Each wall is flat, endless, passes through zero and stands at right angles to its row. A trip goes straight from one point to another. List the walls that it crosses, first one first.

Walls:
(1): [30  9 75]
(2): [  4   3 -23]
(3): [ -7 -34 -53]
Trips:
[-10   5  40] to [ 24 -36  -2] => 3, 2
[  5 -12  66] to [-18  -9 -25] => 3, 1, 2
[53 30 59] to [-13  13   5] => none
[-19 -10 -25] to [-18   6  18] => 2, 3, 1
[-37 -27 -27] to [ 47  46 -33] => 3

Walls:
(1): [  6  -2 -14   8 -63  -1  -1 -63]
(2): [-45  21 -10   8  10  39  11  -8]
(3): [ 16 -25   4   2  22  -7 -41   6]
(4): [ 40   9   5  43 -23  -5   5 -13]
Trips:
[-26  15  24 -17  22  16  10  38] to [-54 -11  28  -6   7   2  -5 -49] => 1
[-16  20 -11  26 -56  14  38   8] to [ -2 -30  33   1  53  17  32   5] => 1, 4, 3
[ 33  22 -39  26  50  10  38 -25] to [ 17  23 -10  13 -24  36   9 -38] => 1

Walls:
(1): [ 69  16   6 -27  31 -11   5  25   8   5  -1   7  -6 -22]
(2): [-13  33   0  67 -30   3  -4 -72 -46 -10 -55  23   3  14]
(3): [ -4 -22  -8  12 -24 -20  34  13 -25  -2  -8 -42 -94 -24]
Trips:
[-34   4  -6  60  44 -33 -41  39  -4 -26  -9  38   0 -13] to [-20 -39  28   6  63 -40  -1  -8   7 -16   9 -32 -11  12] => 2, 3
[-16 -11  32  12 -18 -28   5 -12 -17  11  -4   3  49   4] to [  8   6  25  18  51  29 -38 -10  18  -2  22  -6  23 -19] => 1, 2
[-21  10 -24   4 -78 -15  -4 -37 -26  -9   1 -11  33   4] to [  2   7 -14  75  11  71 -14   2 -17  47   0  17   2 -34] => none
[  0 -12   6 -21  14   1 -61   8 -19  17 -32  16 -52  14] to [ 32   1  -3 -48 -72  -9  29  36 -21  15   1 -31  -3 -38] => 2
[-24 -18 -37 -23  22  10  29   2  16  11  -6 -23  45  10] to [ 31  27  19   5 -20  -3 -15  10   4  -9 -14  39   1  -9] => 1, 2
[  6  28 -39  18 -11  37 -14   7 -27  12 -35  30  10  24] to [-57   0  -2  33  28 -13  -5 -79 -20 -22 -43  47 -21 -13] => 3
[  7 -13   4 -51  -1   7  11 -31   7  13  42  33  88 -29] to [-18   7  15 -32  40 -11  21  15  -2  15  47  48 -55  15] => 3
[ 35 -38  16  10   7   6  14  35  47  -3  18 -33  -6 -24] to [-22 -27 -82 -32  27 -10  -9   3  20 -19 -50 -16 -11 -58] => none

Walls:
(1): [  3  30  50  16   7  26 -16 -27 -40  -9  13  22  -1  -9 -57   2 -25   6
 -26  26   5 -51 -17  36]
(2): [-13 -26  58  10  10 -37 -32  37  50   8  15  -5   7  -6 -30  11  11  25
 -47   5 -33  35  10 -17]
(3): [ 31 -13  27   7  13  33  26 -35 -16 -11  28  29 -28  54  19  33 -25 -27
 -28   2  33 -25  43 -33]
(4): [ 19  -9  24 -42 -38 -19   9 -17  49  -3  -7  -5 -93 -13  24 -10  30  17
 -19  -7  40   3 -34 -34]
(5): [ 43   3  37   8   1 -13  29  -1  -7   3  24 -46  12   9  10  -8   3  24
  40  30  26 -11   5   4]
Trips:
[-10   6 -10  30 -12  23 -65 -50 -28  26  30 -41  26  -4 -11  12   2 -22
 -85   6 -31  15  -9  -7] to [ -7 -48  42  22  50 -26  -7 -18 -66  15   5 -25  11 -33 -14 -14 -64  34
  42 -27  52   8 -46  21] => 3, 5, 2
[ 46  -3   3   6  16 -24 -45 -58  32 -24 -13 -28 -31  20 -13 -23  18 -46
 -14  -8  40 -12  28 -59] to [-42 -18  -2   2  12   9 -25  39  24 -35 -32  -5 -23  29 -24 -30  23 -41
  19  -8   3   0 -20 -13] => 5, 3
[ -3 -22 -19  26  21  25 -22 -52  15 -11 -87 -72 -18   4 -13  19  13  -2
 -42 -11 -55  23 -25  16] to [ 27 -16   0 -37  17  12   1  55  17   6  29  46  50 -28  16  35  -3  15
  20   1   6  23  -5  12] => 4, 5
[  2  30 -34 -62  59  15  22 -36 -54 -11 -16  62  22  21  24  47 -24 -24
 -13  -1  40  14  -1 -13] to [-38 -47  17  21  -5 -10 -33  36  -2 -77 -22 -31  33  -4  -4 -24  25   0
 -18   2 -33  28  13   8] => 1, 2, 3
[-30  10 -48  14  52 -16  31  32  46 -52   5 -10 -19  30 -10  15   3 -28
 -41 -21  14 -42 -11 -36] to [-13  29 -16  -3  35 -15  48 -23 -26  10 -20  36  -3 -10  35  34  -4   1
  28  44   8 -18  25  69] => 2, 4, 1, 5
[  7  22   5 -24  13  45  15   1   4  19  34 -14 -26  18 -14 -44   2 -14
 -11  32  34 -17   7 -37] to [ 32  11  -7   7   3   3 -35 -18  13 -27  48  50   2   3 -20  19 -27  12
   1 -22  25 -60  -7   4] => 5, 4
[ 19  23  -7  15   2  10  -2  24 -14  43   4 -18 -40  -4 -19 -14  20 -33
 -24   6  31  14  -4  50] to [-69 -24 -32  23 -46   9 -33   6 -23  20   1  30  12 -15  -2  38  -5  -6
 -42 -44  -5 -20   2   9] => 5, 4, 2
[-18  -9  -5  20  21   2  40 -18   1 -18 -13 -46  36  21 -11  15 -10   0
  32 -27 -61   7  -9 -62] to [ 20 -20 -24 -37  10  16 -26  44 -15 -36  50  26  -5 -16   0  12 -49 -31
 -16  19  15 -46 -14  -4] => 3, 2, 5, 1

Walls:
(1): [  7 -11   3  -1   3 -36  51 -18 -15  46   4  13   8   8  11  25  34  55
 -24  45  -2 -42  14  44   6  20   4   0  65 -16  11 -12  -4  16  12  30
   0   5  -4  12 -24  35   8   8 -23   4  14 -30]
(2): [ 59 -33 -13   4 -12  -5 -70   4 -21  26 -11 -32  -8 -20   7  -7  18  21
  12  -3  -7  -7  18 -18 -44  16  20   7  43  13  42  -4  85  10  -5   7
 -20 -27   5 -71   4 -25 -10 -24  -4 -20   4   8]
(3): [ 29 -44 -72  -4 -25   9  -4 -12   6 -20  14 -14 -19  11 -27  -2   8   1
   9   2   5 -13 -22  13 -16 -41 -45 -31  13  16  36  -3 -12 -11 -26  -7
 -23   2  27  -1 -33  35   6 -24   3  18 -32 -39]
(4): [  3  -4 -13  12  -3 -44 -33   9  10 -23  39 -29  12  11  19 -17  15  -3
  26 -35  47 -30 -51 -34   6   9  78 -26  -2 -34  -2 -33 -21  20  -5  18
  -2  -6  -4 -22  49   0  -7 -66 -66 -15 -13 -31]
(5): [ 30 -11  -1  49  -8  95 -17  -8  14  10  10   1   7 -59  36 -29 -39   7
 -17  15 -27  37 -21  10  12  -2 -15  21 -13 -26  30  -3  15   4  11  -1
 -37  33  -1  23  -2  30  43  27 -20   6   0  -3]
(6): [-32 -14 -24  28 -25  28  22 -52 -23  -2 -19  30  15  12 -18 -13 -24 -27
  -3  10 -12  20  17 -11  11  -8 -14  72 -21 -57  22  27   4 -30  43  -2
 -16  -2  14 -33 -24   6 -35  14   2   1  13 -12]
(7): [  0   3  -9  44 -20  -6 -14  39  25 -13  36 -13  -3  10 -27  30  -5 -11
   8   4 -12  -6  29 -22 -23   3 -12   1  19  37 -37  -3  46 -23 -32   2
 -29  -3  13 -15  49  -5 -40  15 -21  -9   4  14]
(8): [ -3   6  32 -16  36   9  -5   1   8  16  22 -16  17  -3 -33 -25  -5  25
  23   7 -15   0   3  -2  25  18 -22  16  -2   9  11  12  19 -33  24  28
  40  11  31   6  10  14   9  -1 -12  16 -27  39]
(9): [-27  38  43  -8 -14  12  17  -6  31  -2  47 -32  18  -6  21  51  -8  21
 -23   3  10  -6  13 -16  -6   9  70 -33  -8  33  -6 -33  10   8  29  24
 -48 -24 -14 -32 -60  -4   2 -56  23 -15  -9   8]
(10): [  2  31  62   8  -6 -38  -8  40  16  11   8 -25  16 -26  14 -13  -1 -50
 -13 -16  -1  -3 -19  22  22 -25 -25 -16 -43  17  -4  -1  32   8  39   5
 -34  17   3  42  10  20  14   3   1  25   7 -17]
(11): [-50  32 -11  24   3   8  45 -14 -16  -2 -15  53 -19  21  -5  42  19 -43
 -14 -50   3 -12 -49  -7  22  20   3 -27   7  -8 -43  -2  24 -17  -6 -16
 -20  -6  33  11  18 -55 -14  -4  38  12   1  24]
Trips:
[ 14  18 -31 -24  24 -46  26  36 -16 -57  15 -26 -15 -40  41  -1 -38  29
  -7  -1  -4  28  43 -46 -13  10  63  -3 -13   1  15  24   5  17  14   3
  47 -35 -37  -1   9 -13 -57  20  50 -39 -28  31] to [  3 -29  17  16  26  26  50 -24 -18 -52   3 -22 -11   0  17  -6 -19 -39
 -12  -3  52  -7 -13 -54  36  26  29 -11   1  15  33 -53 -17  24  -8  22
  40  -4   4 -20   3  12  38 -19  28 -17  13 -17] => 7, 2, 11, 5
[  5  24 -11 -10 -21 -17 -25 -32  43   9 -35  12  13 -12  21   6  -4 -52
   7  20  75 -11 -11 -11 -11  12  15 -14  36  40   0  13  -7  29  -3   6
  -8 -26  35  11  37 -23  26 -19  25 -43  -1  -7] to [ -8   2  17  15 -28  13  33 -25 -30  29   1 -35 -30 -38  -6   4   5 -11
  -1  -4  20  12   5 -23   1 -10  50  19  28  -5 -22  29   6 -30  -1   1
 -23 -13  31  -4 -20 -17   1 -11 -24  -6 -45 -14] => 10, 6, 1, 5
[ 18  -5  -4  33  27   8 -14   6 -40 -14  39  11 -21  36  25  -1 -27   9
  40 -30  25  26 -17  -5   8 -16 -30  29   4  52   9 -14  53  -4  21 -16
  24  32  10 -17  27   8  20  18 -41   1 -42  26] to [-18 -10  39  42 -16  49  -4  25  63 -24  19 -33   3  15  35 -23 -19   6
 -33 -51   8  23  20  -2   4   8 -47 -13  -5  11 -32   0 -11  36  44  32
  35  -3   2  -5  56   8  12 -43  -5  12  24  10] => 3, 2, 9

Walls:
(1): [-22   9  -3   7   7  34   8 -10 -42  34  -4  -9  27 -22  -1 -13  29   6
 -23   3  17  54  83 -23  55 -16  20  29   5 -40  -7  50   6  59 -10   4
   2 -37 -12 -10   5  27   3 -52 -40  11  22 -13]
(2): [ 37   2   7 -11  22  38  76 -50  17 -10 -50 -13 -18  38  12  12   8  24
 -24 -27 -33   2  -2  34 -38  -7  32 -72  15 -21 -20  28  30  30  21 -36
  42  -2 -38 -24 -23  22  -3 -17  12  31 -36  -6]
(3): [-35 -13  19  13  -5  25  54 -38 -20 -39 -40  -9  26 -16 -74  25 -10 -18
 -14  69   2 -17 -17 -23  25  29  -4  66   6  -9 -15 -15 -24  32 -91  -7
  22 -21  25   0 -20  32 -12  15   0  28 -50 -10]
(4): [ -1  13   8 -67 -32   7 -24  -4 -13  26  51 -36  21  26 -54  36  23  10
  26 -12 -13 -40 -35   5 -15  -3 -12  10  16  16  29 -11  20 -20  30 -19
 -57 -16  31 -45 -42  -4  22  19  66  13 -38  44]
(5): [-31  22  10 -62 -36  13  -5 -17  24 -34 -13   1  25  -8 -14 -20   5  -2
 -12   2  -6  -6  19 -17 -21 -37 -31 -10  -2 -54 -19  28   5  11  -7  17
   2   2  -4  32  18  -4   1 -26  43  31 -23 -18]
(6): [-13 -27  -3  12  15   6  71   7  -2   3  62   3  42 -19   0 -10  13  11
  17  11  -9  10 -12 -13 -12  52  82 -28  -5 -25 -72 -29  27 -60 -49   4
 -37  -9 -54 -58  28  18  44  31  13  20   4  25]
Trips:
[ 30  23 -26   4 -22 -13  21  17 -82 -54  28 -50 -39  31  13  35  11 -15
   3  -7  67  36 -45 -10  13  -1  14  36   8 -46  -9  35  32  -1  -5 -17
  15  31 -53 -36 -51 -20 -13 -15 -42 -15 -32 -49] to [-12 -17 -25  -2 -13  25 -23   5 -21   0 -52  22  17  12  44 -64   6  25
  20 -10  13  56  15 -23 -26 -15  -1   1 -54  -4  22 -11 -21  -1  11 -39
   5 -52  17   0  34 -22   6 -70  -9  -6   1   0] => 6, 3, 5, 2
[-24  21  28 -22 -30   4   3 -59  17  26  17   7 -18  15  35   4  65  21
 -19  26  21  12 -44 -29  -4 -27 -43   8 -11 -20 -39  -7 -16  26  -1  -3
  57  12 -33 -23  41   9  -9  -8 -29  12  -2 -10] to [ 27  -9 -14  19  41 -39  18 -30 -33 -53   5   0  27 -45  27 -43 -29 -38
 -13   1 -10  42   3  -6   3   7  25  -1 -34  34   4 -45  20  10  44 -26
   9   9  29 -14 -28 -22   0  44  62 -12  -3  73] => 6, 1, 5, 3, 4, 2
[-53   9  19 -29  -3 -33  32 -12  55   6 -55  13  18  25 -13   7 -46 -41
  -8  42  24 -17  -5   2 -43 -12  11 -14 -48  10  17   3 -17  21  10  -7
 -23  10   3  33  11  -6   6  -7 -48  29  46 -24] to [ 22 -42  14 -12  37  -3 -30  40   1  41 -18 -12 -13 -33 -40 -17 -19  28
 -13 -12  37   9   3 -55  -5 -12 -35  12 -15 -25  47  20  -4  30  -8  10
  13  19  -2  -1 -25  40  28  19  25 -10 -22  -1] => 2, 1, 4
[ 13  32  17  35   7  22  31  -7 -14   9 -20  43  50 -37  18  31  -5 -44
 -47  -1  44  26  23 -20 -11 -16  21   1   1 -24  18 -21  23 -37   2   8
   4 -30 -29  21   0  11  62  -1  58  51 -16  18] to [  7 -35 -10  -9  -1   4  22  45   0  31 -44  40   8  20 -58 -36 -16  -8
  -2  50  23 -29   2 -18  -4 -43 -65 -32   7   5 -41  10  -7 -67   0 -38
  25 -50  21 -41  -1 -27 -12 -17  15   7 -23  41] => 4, 1
[  4 -13 -17  14  66   4  10  -5  31  16 -28  -7   0 -12  -3  35   2 -11
  13  15  71 -15 -48  13  -5 -22  20  10  -8  -6 -35  41   0 -31  24 -37
  12  15  31 -26  39  39  14 -25 -17  -5 -32 -14] to [ 22  30 -22 -12  -9 -14  -6   5  20 -13   5 -22 -68 -30  33  12  -1  10
  13 -49  22   8  63 -44  30 -41 -28 -24  -4  13   3 -46 -35  10  63 -34
   6   2  -7   8  39  19  40  29   9  50  -9  10] => 3, 6, 5, 1
